Each row of a before or after table is a point. One or more steps were done to the points. Then noise was added and the rows were shuffled. The steps act on columns, c1 being the first. Name the steps. A step turns or swaps two columns, mirrors them in a line or flattens them onto one, adds a multiple of one to another, or multiplies or shifts one. Angles are multiples of 10 degrees, from the lower column toward the higher: turns from -170 to 170, lines from 10 to 170 but not 90. Use the fewest steps. Two steps may share a column if one is a turn and the other turns, adds or multiplies; they go together, in the order done. Otherwise the lowest column goes first.
(in the rows, 128 means zero)

Before (13 x 3):
[[189 115  83]
 [150 159  93]
 [151 126 103]
 [ 81 138 109]
 [ 99 154 149]
 [126  37 149]
 [116 140 193]
 [132 118 125]
 [106 151 156]
 [144   7 144]
 [138  93 147]
 [117 178 144]
 [128 141 115]]
After (13 x 3):
[[128 162 163]
 [197  28 110]
 [146 133 153]
 [173  49 108]
 [101 136 100]
 [ 96 169 108]
 [ 97 142 108]
 [151 105 110]
 [138 122 131]
 [123 137 143]
 [172 139 173]
 [114 131  62]
 [ 94 123 148]]
Steps: multiply c1 by 0.7; turn c1 and c2 by 30 degrees; multiply c3 by -1

Before (12 x 4):
[[209  72 139 139]
 [105 152  97 148]
 [114 150 182 141]
 [189  79  93 151]
 [ 94 108  84 117]
 [114 189  96 104]
 [ 90  80 100 150]
 [ 91  77 102 126]
 [129  87  93 141]
 [ 94 102 176 139]
 [193 143 121  68]
 [160  86 110 135]]
After (12 x 4):
[[ 94  68 121 107]
 [ 91 124 112  97]
 [114 166 162 150]
 [178 119 104 104]
 [ 93 178  95 143]
 [132  76 194 164]
 [152 179 204 155]
 [ 94 169 136 146]
 [ 98 167  96 163]
 [169 154  87 136]
 [ 79 136 102 149]
 [102 182 194 141]]
Steps: mirror c1 and c3 in the line at 40 degrees; turn c2 and c4 by -140 degrees

Before (13 x 6):
[[119  99 126 151 190 146]
 [181 164 109 169 175  96]
 [105 159 152  72 123 180]
 [118 129 140  83 120  96]
 [141  87 156 169 111  91]
 [126 119 155 147 148 121]
 [ 90 132  85 168 111 128]
 [115 145 155 135 148 117]
 [ 98 131 166 121 114 188]
 [ 85 170  94 148  91 125]
 [168 163 168  71 135 104]
 [124  85 148 126 132 150]
 [148 109 150 106 157 188]]
After (13 x 6):
[[221 168 111 198 136  96]
 [116  86 154 125 101  93]
 [ 55 170  93 197 122 128]
 [199  97 128 152 202 145]
 [142 142 159  92 158 123]
 [161 164 167  14 106 106]
 [ 95 135 163  64 138 184]
 [154 122 154 107 146 121]
 [133  87 150  96 134 156]
 [104 162 151  37 141 183]
 [111 131 141  67 125  96]
 [177 107 148  69 143 189]
 [ 82 132  83 235 137 128]]
Steps: multiply c5 by 1.6; turn c1 and c5 by -50 degrees; add -1.5 times c3 to c4

Before (10 x 8):
[[ 89  93 180  81 142  95  96 160]
 [113  83 173  89 102 154 167 173]
 [172 158 109 104 158  72 161 149]
 [143 126 147 112  63 149 153 192]
 [ 74 133 173 158  98 143 176 202]
 [155 154 149 171  70 162  91 154]
 [128  77 141 139 116 122 106 122]
 [182 111 172 169  67  74 166 137]
 [112 109 210 116 146 127 156 118]
 [154 164  97  79 105  91 102  93]]
After (10 x 8):
[[118 114 177 111 150 117 152 109]
 [149 176  67  79 106 107  87 120]
 [183 143  80 112 155  64 130 162]
 [ 89  83 147  85 141 117  83 135]
 [124  93 115 129  62 134 162 188]
 [106  68 147  95 104 127 176 146]
 [126  86 107 127 115 139 104  96]
 [164 114 140 170  65  62 137 132]
 [139 137 120 181  67 177 113 166]
 [ 64  97 146 176  98 115 178 193]]
Steps: add 0.3 times c5 to c1; turn c2 and c8 by 30 degrees; add 0.3 times c8 to c4; shift c3 by -30; turn c6 and c7 by 30 degrees

Before (12 x 9):
[[ 96 202 176 140 119 124 152 121 113]
 [ 61  66 114  98 154  69 156 118  97]
 [ 99 112  89  62 125 177 154 107 144]
 [115 207 129 190  87 157 108 126 128]
 [130 196 128 155 102 132 106 152 195]
 [ 32  78 112  30 164  48 115 143  97]
 [131 190 138 167 146 106 172 102 144]
 [118  86 134  95  88 131 139  87 139]
 [162 140 117  63  97 131 124  83 118]
 [147 152 154 153 141 154 126 165 129]
 [117 180 199 146 109 137 159 101 155]
 [106  93 117  94 168 157  94  67 144]]
After (12 x 9):
[[115  62 124 164 121 136 104 146 197]
 [ 25 161 124  47 191  51 120  86  94]
 [140 193 121  79 143 154  90 159 141]
 [145  91 134 136  83 109 177 189 153]
 [130 105 158 155 117 140 160 181 153]
 [ 68 186 122  97 141  67 154  96 102]
 [126  88 141 130 102 148 124 123 126]
 [ 99  74 150 142 118 130 163 178 120]
 [115 152 114  99 187 175 157 140 143]
 [120  75 129 195  94 156 106 184 132]
 [139 190 139 148 177 135 135 135 140]
 [186 149 124 124 197 135 133 172 124]]
Steps: add -0.5 times c8 to c1; turn c2 and c8 by 140 degrees; multiply c3 by 0.4; mirror c4 and c5 in the line at 150 degrees

Before (11 x 12):
[[107 110  91 174 164 152 108 118 138 178 139 111]
 [111 137  84 169 161 131 135 119 156  74 118 124]
 [148 186 141  53 168 118  87 100  24 176 233 144]
 [141 127 103  54 156 130 108 114 154 146 110 177]
 [147 156 133 178 153 210 133 125 134 174  98 106]
 [137 107 119 173 229 135 120 123 159 135  86 122]
 [ 92 125 147 136 159 121 134 129 158 174  92 145]
 [136 110 114  82 160  98 126 116 148 145  87 104]
 [152 105 136 172 154 118 114 122 140 128 179 124]
 [ 52 110 138  87 156 249 115 103 135  97 119 111]
 [124 130 127 175 164 134  72 120 163 136  90 114]]
After (11 x 12):
[[ 56 108 237 102 157 181 116 100  96 153 128 120]
 [152 106 123 137 154 116 114 126 174 127 124 124]
 [106 110 104 134 160 171 110 121 171 172 128 110]
 [114 135 135 129 164 170 132 114 182  64 129 122]
 [ 92 124 110 105 159 105 135 128 148 170 129 142]
 [135 125 111  68 152 154 103 122  76 137 126 171]
 [136 110  93  92 158 121 126 120  94 123 130 106]
 [154 184 104 180 166 112  80  99  18 169 125 142]
 [136 108 126 127 232 137 120 120 184 140 124 123]
 [128 123 131 119 164 131  76 119 187 131 126 117]
 [146 151 168 153 155 161 134 126 173 202 128 107]]
Steps: turn c3 and c6 by -60 degrees; turn c3 and c10 by 30 degrees; turn c4 and c9 by 60 degrees; multiply c11 by 0

Before (13 x 14):
[[ 95 116  87 124 192 124 149 111 134  75 148 133  91 122]
 [ 77 104  93 102 159 148 103  96 103 135 151 157 128 133]
 [123 102 101  85 110 147 115 144  94 119 186 181  76 114]
 [112 109 141  82  99  81 106 130  86 114 138 120 196 111]
 [128  40 144 108 120 103 114 127 128 124 166 107 199 142]
 [102 122 113 105 138 131 164 151  98 155 105 163 130 125]
 [149  85  97  76  99 111 151 115  84 143 126 105 237 105]
 [158 113 160 199 130 187 131  86 103 100  97 138 137 114]
 [107 134 102 175 127 147 155  75 174 117  90 141 105 103]
 [107 149 116  81 168 125 145 115 125 149 185 157 112 117]
 [117 135 120 149 136 188 135 107 172  79 105 118 140 144]
 [132  71 161  53 116 126 116 116 134 113 105  57 143  87]
 [111 124 130 190 140 186 127 125 159 102 100  85 130  71]]
After (13 x 14):
[[151  85  96  45 141 109 150 115  86 144 125 117 237 105]
 [ 78 107  93  86  60 151 103  98 103 137 151 133 128 135]
 [111 125 129 227 153 182 126 120 159 101 100 165 130  72]
 [107 148 113  57  72 126 146 114 126 148 186 139 113 116]
 [160 112 156 240 144 188 131  84 101  99  98 126 136 110]
 [126  36 145  93 157 101 114 127 125 125 167 135 200 141]
 [104 136 104 204  96 146 158  76 177 119  87 121 103 101]
 [102 121 111  97  86 129 163 150  97 155 107 114 132 123]
 [119 134 119 162 125 192 135 106 174  78 104 140 143 142]
 [132  71 165  10 214 126 113 114 134 114 108 168 141  88]
 [123 100 102  60  81 147 113 146  96 117 185  81  77 112]
 [112 111 140  54 161  81 109 130  87 114 138 110 198 111]
 [ 96 116  87 123  56 122 149 110 135  72 148 172  93 121]]
Steps: turn c5 and c12 by 130 degrees; add 0.7 times c3 to c5; multiply c4 by 1.6

Before (8 x 18):
[[140 113 150 151 176 149 140  89 149  96 161 162 155 134 108 136 102 150]
 [  7 135 147 123 167 154  83 107 127 227 100  97 149 139 178 135 109 100]
 [117 125  87 157 168 140 147 124 170 192 101 121 145 106 138 131 107 141]
 [ 44 137 129 137 183 149 111 169 153 112 180 107 156 102 126 119 118 139]
 [143 123  86 122 139 152  29  93 128 147 115 154 151 129 103 134 164 120]
 [135 134 125 124 158 159 145 122 125  89  81 171 120  98  96 130 122 137]
 [146 129  97 125 112  96 146  89 149  97  77 128 113 102 119  60 143  96]
 [ 86 111 124 125 160  51 129 118 137 100 100  87  56 132 109  99 119 134]]
After (8 x 18):
[[141 145 111 120 102 152 103 160 132  83  80 128 167 102 116  62 141 102]
 [  6 129 169 128 145  87 153 150  84 239  99  93 132 142 184 131 110 110]
 [139 141 139 126  82  93 173 158  44 160 114 157 119 126 104 134 166 126]
 [ 42 109 181 136 135 103 116  93  98 109 179 113 103  99 122 115 121 129]
 [138 121 159 125 122 102 125 138 146  90  73 165 130 101  90 131 125 156]
 [120 131 170 157  93 119  86 137 121 174 103 115 111 101 138 129 113 132]
 [ 84 149 156 124 127 221 116 136 129  98 101  93 174 135 108  96 116 141]
 [137 155 180 147 144 100 102 156 125  88 163 159  97 132 108 139  98 133]]
Steps: turn c2 and c8 by 160 degrees; swap c3 and c5; turn c13 and c18 by 130 degrees; turn c6 and c18 by 150 degrees; turn c7 and c9 by 120 degrees; add 0.3 times c7 to c10

Before (13 x 20):
[[ 94 160 121 129 116 119 109 112 138 138 112 116 137 119 131 139 151 119
  112 138]
 [124 135 123 126 151 117 123 143 121 145 139 132 150 137 118 111 129 122
  132 112]
 [109 146  96 122 120 146 109 131 119 136  98 115 148 102 148 133 139 139
  113 110]
 [117 119 120 110 129 153 134 109 149 122 128 107 111 130 119 137 136 132
  138 143]
 [113 139 110 138 117 131 136 127 156 136 125 137 118 132 108 114 124 119
  151 145]
 [100 136  97 147 137 114 117 120 120 124 103 143 113 134 121 119 142 141
  124 110]
 [ 80 136 142 127 114 125 114 131 130 105 140 104 147 124 146 149 145 107
  113 116]
 [123 155 105 108 131 132 113 153 157 152 116 135 145 139 140 103 135 125
  101 147]
 [121 139 107 127 155 117 105 152 133 111 105 108 113 113 129 117 143 136
  141 122]
 [114 153 143 108 123 116 128 145 124 149  98 102 153 132 149 135 124 119
  115 120]
 [122 124 117 128 150 112 149 117 136 147 127 147 153 127 149 141 110 101
  108 120]
 [121 154 105 125 153 146 136 115 141 106 135 134 120 135 140 140 136 103
  106 134]
 [111 128 103 144 127 151 118 148 139 135 112 107 116 121 110 116 144 134
  133 150]]
After (13 x 20):
[[101 119 120 111 136 153 138 137 149 143 129 121 112 130 119 149 127 110
  134 122]
 [ 92 153 143 108 125 116 116 124 123 120  98 116 153 132 149 152 133 148
  129 148]
 [111 155 106 125 135 145 105 155 141 133 135 141 119 135 140 131 102 134
  136 106]
 [113 124 116 128 110 112 108 156 136 120 127 151 153 126 149 122 106 137
  149 147]
 [ 86 129 103 144 143 152 133 111 138 150 112 105 116 122 110 136 129 139
  118 135]
 [118 135 122 127 129 118 132 124 121 112 139 118 150 138 119 113 106 143
  123 144]
 [ 80 146  97 122 139 146 112 117 119 110  98 124 148 102 148 141 136 123
  109 136]
 [115 155 105 108 135 132 102 114 158 146 116 113 145 139 140 106 124 150
  113 152]
 [ 44 160 121 129 151 119 112 145 138 139 112 129 138 120 131 145 140 122
  109 138]
 [ 59 136  96 148 142 114 124 123 121 110 103 131 113 134 120 110 119 114
  117 124]
 [110 140 106 128 143 116 141 106 133 123 105 107 113 112 128 135 101 141
  105 111]
 [  8 136 142 126 146 124 114 142 129 116 140 128 148 124 146 160 142 144
  114 104]
 [ 90 138 110 138 125 130 149 136 156 145 125 123 119 132 108 112 139 132
  136 136]]
Steps: multiply c1 by 2.5; turn c5 and c17 by -90 degrees; swap c7 and c19; turn c8 and c18 by 130 degrees; swap c10 and c20; turn c12 and c16 by -50 degrees
